Rows are points. Each copy is the shape, with its points in the same order, stretched, turned, moved and blurred by noise. Is it also mirrored, or only turned?

Shape (7 x 2):
[[ -3  16]
 [ -2  22]
 [ 24   7]
 [ 35 -17]
 [ 15 -20]
 [-12  44]
 [-25  30]]
Copy 1, 7 rows:
[[ -8   4]
 [-14   2]
 [  4 -12]
 [ 24 -18]
 [ 23  -5]
 [-32   8]
 [-24  20]]
Copy 1 is: mirrored
Copy 2:
[[ 26   3]
 [ 31  10]
 [ -6  21]
 [-38  10]
 [-21  -1]
 [ 60  19]
 [ 58  -2]]
Copy 2 is: mirrored
Copy 3, 7 rows:
[[-14 -15]
 [-15 -20]
 [  4 -15]
 [ 18   5]
 [  8  13]
 [-29 -40]
 [-31 -23]]
Copy 3 is: mirrored
Copy 4 (7 x 2):
[[  8  -4]
 [ 14  -9]
 [-14 -27]
 [-44 -21]
 [-36  -4]
 [ 38 -10]
 [ 33   6]]
Copy 4 is: only turned

Shape:
[[ 53  -4  -1]
 [ 25  23  10]
 [ 17 -12 -10]
 [ -6 -19 -10]
 [-21 -23  14]
 [  0 -26  36]
 [-17   6 -12]]
Copy 1, 7 rows:
[[ 35  26  -4]
 [ 37   1  30]
 [ -3  10 -15]
 [-17  -6 -26]
 [ -7 -26 -32]
 [ 28 -24 -34]
 [-19 -15   8]]
Copy 1 is: only turned
Copy 2 (7 x 3):
[[ 31  22  -8]
 [  7  10  19]
 [ 10   0 -16]
 [  2 -16 -17]
 [  8 -39  -5]
 [ 34 -39  -1]
 [-16 -13   3]]
Copy 2 is: only turned
Copy 3, 7 rows:
[[ 24 -44  -2]
 [ 26 -13 -44]
 [ 13 -13  12]
 [  6   6  14]
 [-12  19  -5]
 [-21  -4 -20]
 [ 15  18  -9]]
Copy 3 is: mirrored
Copy 4, 7 rows:
[[-35  60   6]
 [  9  29  11]
 [-30  18 -16]
 [-29  -8 -16]
 [-26 -34   7]
 [-36 -23  32]
 [ -2 -15 -27]]
Copy 4 is: mirrored

Shape, 10 rows:
[[  3  23  31  42]
 [ 12  20   0  17]
 [ 18  20   4  24]
 [ -9 -49 -20   3]
 [ 33  21  37 -12]
 [ -9 -27  -2 -11]
 [-34  -8 -14  -7]
 [-10  17   8  -2]
 [-11   7 -27 -26]
 [ 39  43 -23 -16]]
Copy 1:
[[ 41 -15 -10 -21]
 [  9  -3   2 -22]
 [ 11 -13  -2 -23]
 [-13  33 -18  14]
 [ -2 -47  -4 -12]
 [-12  12  -7  16]
 [  3  31  11  18]
 [ 13  -5  11   7]
 [-19  21  24   6]
 [-27 -16  21 -33]]
Copy 1 is: only turned
Copy 2, 10 rows:
[[-60 -31 -57   8]
 [-12 -28 -32  24]
 [-16 -28 -49  22]
 [ 16  33  34 -29]
 [-39  17 -24  36]
 [ -7  26  28  -4]
 [  1 -16  37   8]
 [-27 -17   1  27]
 [ 17  -9  18  29]
 [ 28 -29 -50  57]]
Copy 2 is: mirrored

Shape, 10 rows:
[[ 21  33 -32 -15   3  -1]
 [-25  32  -3  33  23  -8]
 [-10  35 -39  -5 -30 -11]
 [-10   9  25  27 -23  34]
 [  8   5 -33   1 -29   9]
 [  4  11 -18 -14 -27  33]
 [ -3   0  10 -21 -23 -28]
 [  3 -12  29   4  19  29]
 [ 10 -19  -8 -38  16  23]
 [ 20 -27  16  13 -16  -4]]
Copy 1 (10 x 6):
[[ 18 -24  29  27   0  12]
 [-19   1  23 -10  48 -36]
 [ 25 -44  11 -19  23   0]
 [-12 -33 -60 -15  10 -15]
 [ 10 -46   0  -2 -26   6]
 [ 36 -42 -35   8 -19  11]
 [  6  -3  19 -20   0  25]
 [-12  12 -21  19 -18   2]
 [ 35   7   0  36 -52  28]
 [-42 -12  -2  -2 -45  16]]
Copy 1 is: mirrored
Copy 2:
[[-52 -19 -30 -15  22  23]
 [-13 -16  -2  16 -27  33]
 [-30 -45 -23   4  28  33]
 [ -8  -8  -3  46   1 -17]
 [-30 -42 -18   1  28  -6]
 [-45 -23  -7  15  32  -5]
 [ 20  -2  -9  -5  23  16]
 [-14  19  16  14  -7 -18]
 [-38   8  20 -17  19  -5]
 [ 17  -8 -13  -2   9 -32]]
Copy 2 is: only turned

Shape, 12 rows:
[[ -5 -27 -13 -23 -20 -18   7  28]
 [ -7 -29   4  19   7 -20  23   1]
 [ -1  15 -39 -28 -32 -11  23  -6]
 [ 28  12  14 -12  20  18  24  23]
 [-23   6   5 -22 -19  -1   7 -14]
 [ 28 -22   7  10  15  -9 -16   8]
 [-14  17 -11 -19 -34 -23 -14   8]
 [ 25   2 -36 -21  -4   7 -12  18]
 [-27  19  -9  15  19   0 -11 -13]
 [  5   0  10  14 -22  17 -17  -2]
 [  3 -32 -16   4 -16 -13 -20  33]
 [-17 -16 -18 -28   9  30  16   3]]
Copy 1, 12 rows:
[[  0 -16 -27  23 -34 -35 -14  38]
 [-19  -2  -7 -26 -11  -7  -5  56]
 [ 13 -10 -16  50 -50   5  33  21]
 [-22   0  -1  15  40 -18  27   7]
 [  5  -7  29  36 -25  -7   6  18]
 [-24   5 -24 -44   9  -7  -5  -4]
 [ 18 -27  -1  41 -35  16 -18   9]
 [ 14  14 -46  13 -18 -12  19 -21]
 [ 17  35  10   4  -3  32  -9   5]
 [ 24 -18   3 -26   3  -8   6 -19]
 [ 19 -10 -45 -19 -22 -26 -29  12]
 [ 17  37  -3  31 -18 -48  22  14]]
Copy 1 is: only turned
Copy 2:
[[-19  24  17 -18 -28  31  -7 -41]
 [-14  23  18 -34  12 -13  -6 -25]
 [ 24 -15  12  13 -52  -4  -1 -45]
 [ -5   0  49  -4 -12   8 -14  14]
 [ 32 -18 -15   3  -1  -5 -17 -23]
 [-23  16  29  -4  18  23  24   2]
 [ 17  20 -23  15 -24   3  -1 -35]
 [-15 -10  23   6 -41  29  33  -7]
 [ 28  -8 -32  -8   0 -28  22  24]
 [-20 -10 -13  29  26  -4  15  -8]
 [-49  27   1 -11  -9  33  19 -25]
 [ -1 -46   8 -25 -30   8   5   6]]
Copy 2 is: mirrored
Copy 3, 12 rows:
[[ 31  10 -33   4 -24   2   6  11]
 [ 20  27   9  25   3  -4 -23  23]
 [ 40 -36 -12  -7   1  12  39   6]
 [-19  17  -8  31 -13  21  12 -12]
 [ 11 -23  -2   4 -18  -3 -17   5]
 [ -1  50   7  -3  -6   7  -4  -1]
 [ 15 -16 -10 -22 -32 -15  23  11]
 [ 12   8 -23 -22   3  19  44 -20]
 [ -2  -9  27 -13  10 -27  -7 -22]
 [-25   2 -15 -19  11   5   0   8]
 [ 14  29 -34 -20  -8 -12   9   6]
 [ 14  -8 -26  21  10  12 -19 -37]]
Copy 3 is: mirrored
Copy 4:
[[ 15  -1 -15  -8  26  -3  14 -60]
 [ -8  17  19 -10  25  20  -4 -23]
 [ -4 -17 -34 -40  -1  -7  32 -27]
 [ 40  -2 -14   2   9 -23 -14  -2]
 [-13 -12 -10  -2  -8  10  17 -14]
 [  6  22  18   4  27 -22  -3 -17]
 [-18   7 -18  -2  17   2  46 -19]
 [ 28   2 -17 -20   1 -43  21 -34]
 [ -7  16  30   0 -12   6  30   9]
 [-19  31 -11   9  -4  -3   5   2]
 [  9  34  -3   1  26  -9  16 -51]
 [ 37 -21  -5 -13 -31 -13  -4 -45]]
Copy 4 is: mirrored

Shape:
[[ -2  12 -21   7  37 -35   8  42  21]
 [  3   6  -3   1  -9  12   1  26 -20]
 [-29   4  17  10  -2  14  -5  11 -12]
 [  5 -22  -3 -25   8   5   1  -4   1]
 [ 17  36   7  17  34 -21   2  40   8]
 [-12  13   1  11 -18  21  -1  -6   4]
 [-24  21  -5  -2 -18   4   8   8 -20]
 [ -2  -5  -1 -34  28 -15  -3 -20 -13]
 [ 15 -10   1 -28   4   6  25 -36  -9]
 [-24  -4  -6   8   9  27  17   2 -22]
 [ 11 -35   7 -13  -8 -12  16 -42 -22]
 [  1  19 -27  16  33 -13 -19  22  -4]]
Copy 1, 12 rows:
[[ 51  -9  27 -35  -1  20   7 -21 -10]
 [ 18   4   0   3   3   2 -22  23   8]
 [ 20   6 -38   9  -3  13   6  25  -2]
 [-10   5  25  -6   8  13   4   4 -16]
 [ 54  -5   6 -24   1   2   4 -20  37]
 [ -1  -4 -34  -6   9 -14 -12  23  11]
 [ 19 -10 -23  10  19   4 -13  25  -2]
 [ -3   0  19  12  22  35  19  -7  -9]
 [-20 -17  30  15  13  -1  14   6   3]
 [ -1 -24 -11  11 -16  21   1  33  -8]
 [-21 -15  21  38   2  -5  -1  -6 -15]
 [ 27 -10   1 -20  -4  38 -13 -13  14]]
Copy 1 is: mirrored
Copy 2 (12 x 9):
[[ 14 -14  20  19  -9  17   4  33 -46]
 [ 16  11  30  19 -12  -5  12  18   8]
 [  2  -1   5  13 -30 -19  15   9  11]
 [ 22  15 -11  -9  -1   6  14  17  17]
 [ -7   5  28  39   9  -8  10  40 -38]
 [-18 -12  13   5 -10 -11  -1   8  20]
 [ -6 -15   9  27 -24  -6 -13  -3  22]
 [ 20  -6 -37   6   6  -4  -1  -5   7]
 [ -6  19 -33  18  24  18  -3 -14  38]
 [  7  12   3  19 -19   9  31 -17  21]
 [  8  25 -24  -2  13  16 -26 -30  20]
 [ 22 -17  26   8  -8  -5  16  -3 -34]]
Copy 2 is: mirrored
Copy 3, 12 rows:
[[ -5 -45  33 -48 -14  13  11 -47 -27]
 [ -3 -14  16 -10 -29  -4  -8  22 -11]
 [ -2 -12   1   2   9  15   6  12   8]
 [ -6  19  22 -12   3  -7 -42 -12 -12]
 [ 15 -35  22 -59 -33  36   5 -14 -27]
 [ -9 -11 -15 -12  13  -1   2  19   7]
 [-20  -8  22  -9 -19  -2  20  36  27]
 [ -4  37  35 -27 -10   8 -34 -25  11]
 [ -1  41  20 -36  10 -19 -47  16  16]
 [  8   9  22  -4  10  -8  11  20   7]
 [ 18  32  17 -13  -2 -28 -60   6  41]
 [  8 -10  13 -37 -35   7  16 -30 -15]]
Copy 3 is: mirrored

Shape, 16 rows:
[[ 15   9  -3  17  -4 -21   7   4   3 -12  23]
 [ 20   4  15   6   0  -2  -5 -26  -9   4  21]
 [-40 -13 -17  -7   2  14  -6  -1 -12  21 -12]
 [-23  20 -15 -17  24  10 -29   2  -6  28 -20]
 [-22 -17   5 -36 -41  18 -28  -3  20   4  -2]
 [-34   9   2 -11  35  19   7   1  -4   3 -10]
 [-31  15 -19 -21  31  11  10 -14  -8  17  -6]
 [  6  22   1  12 -21 -17  -8 -11 -16 -38  11]
 [-27  10 -14  -4  35  20  10   7  -3  21 -17]
 [-39  11  -2 -29  46  11   0   4  -9   2   4]
 [ 23 -11  -9 -13  -1 -23  -6 -10 -19 -21   9]
 [ 11  -1  21   5   1 -22   1 -15 -11 -10 -14]
 [ 23  10  -9   6   6   5  10 -28  -9 -21  -1]
 [ 34   4   7  15  12   5  -1   0 -33 -23  10]
 [-23   7   7 -41 -60   9  -1  10  -6  26  -4]
 [  1  -3   4 -41 -56   7  -7  12  22  10 -14]]
Copy 1, 16 rows:
[[  5  20   7 -19  17  12  -9  -4   3 -17   5]
 [ -4   3  13 -24   8  -1   1   1   1   4  29]
 [ 25 -10  15   9 -34 -15  -1 -18   9   5  -8]
 [  2 -12 -18   6 -40  -4  -1 -25  15  20  -3]
 [  7  -6  23   7 -20 -13  -7  30  49  11 -18]
 [ 24   5  -4  -1 -19 -15  -6 -22  -6  33 -13]
 [ 15  -1   5   2 -23  -6 -20 -35  -1  32   5]
 [  7  36  14 -25   1  22  16  -2  21  -6  10]
 [ 22   0  -7   9 -30  -9 -14 -25 -13  21  -7]
 [ 26  -2 -11 -13 -10 -16 -15 -35   7  39 -12]
 [ 20  19   3 -16   8  -3  -3 -13  26 -10  32]
 [ 14  16  10  -2   9  -1  17  -7   6   7  22]
 [  3  37   8 -10  -8   1  -2  -7   0   8  33]
 [ 22  27 -12 -32  -3  -1   8  -1  -3  -8  33]
 [ 28 -22  34   5 -26  24 -10  27  44  10 -12]
 [ 18   2  22  20 -16  10 -17  39  49   7 -12]]
Copy 1 is: only turned
Copy 2, 16 rows:
[[-11   3  -7  16   2   6  -1 -14 -25   3   9]
 [  1 -13 -41 -21  13  -6  22 -15 -23   1   0]
 [ 10 -17   0 -18 -11   3 -35  26  32  19  -2]
 [ 44 -20  -1 -11  13 -17 -13  35  19  34 -33]
 [-27 -46  10 -21 -40  -5   2  39 -17  20 -11]
 [ 51 -19   7 -14  11   9 -12  29  12   9  18]
 [ 44 -33  -2 -15  24   5 -40  19   6  16  -4]
 [-33 -15  22  10  17  -1  17 -18 -22  26  19]
 [ 59 -11   1 -12   7   9 -25  17  28  10  -5]
 [ 52 -22   8 -10  16 -10 -29  45  -5  11  25]
 [-35  -5 -13   3  23 -22  -5   4 -21 -10   1]
 [-13   3 -10 -13  45  23  23  10  -2  -4   4]
 [ -1 -23 -17  -3  24   0  20 -31  -8  -7   0]
 [  2  12 -11 -10  12 -28  30 -27  -2  -8   9]
 [-19 -39  42 -47 -15   8 -32  32 -20  41 -28]
 [-25 -39  33 -23 -22  11  -3  33 -26  18 -40]]
Copy 2 is: mirrored
Copy 3 (16 x 11):
[[ -1  -5  -7  11 -33  17  22   3  14   5 -25]
 [-11   2  11  16  15  11  15   6  -5   9 -26]
 [ -6  19  26 -18   8 -12 -41   5 -22  38  21]
 [-29   5  12 -32  25 -19 -29 -11 -14  40   7]
 [-30  53  53 -32  32 -28   2  10  10  -3  22]
 [ -6   0   0  -8   1 -16 -44  18 -23  19  -1]
 [ -5   6 -15 -17  16 -13 -21  14 -33  32   7]
 [-32   6  -8  31 -22  14  18   2  -3   1  -1]
 [  5 -13   0 -16   1 -14 -37  12 -20  21   5]
 [-12  15 -19 -25   9 -13 -52  11 -19  37 -14]
 [-10   8  -7  12  20  25   3 -15  13  19  -9]
 [ -9   0   8  36   1  -5 -23 -12  -7  -1  -3]
 [  0 -12  -6  26   7  14  20  25  -1  -2  -3]
 [ -6 -25   5  22  -1  40  -1  -3  -3   5 -26]
 [-28  44  51 -38  12 -25 -11 -20 -25 -26  17]
 [-24  39  48 -37  22 -23  10  -7  16 -42  22]]
Copy 3 is: only turned
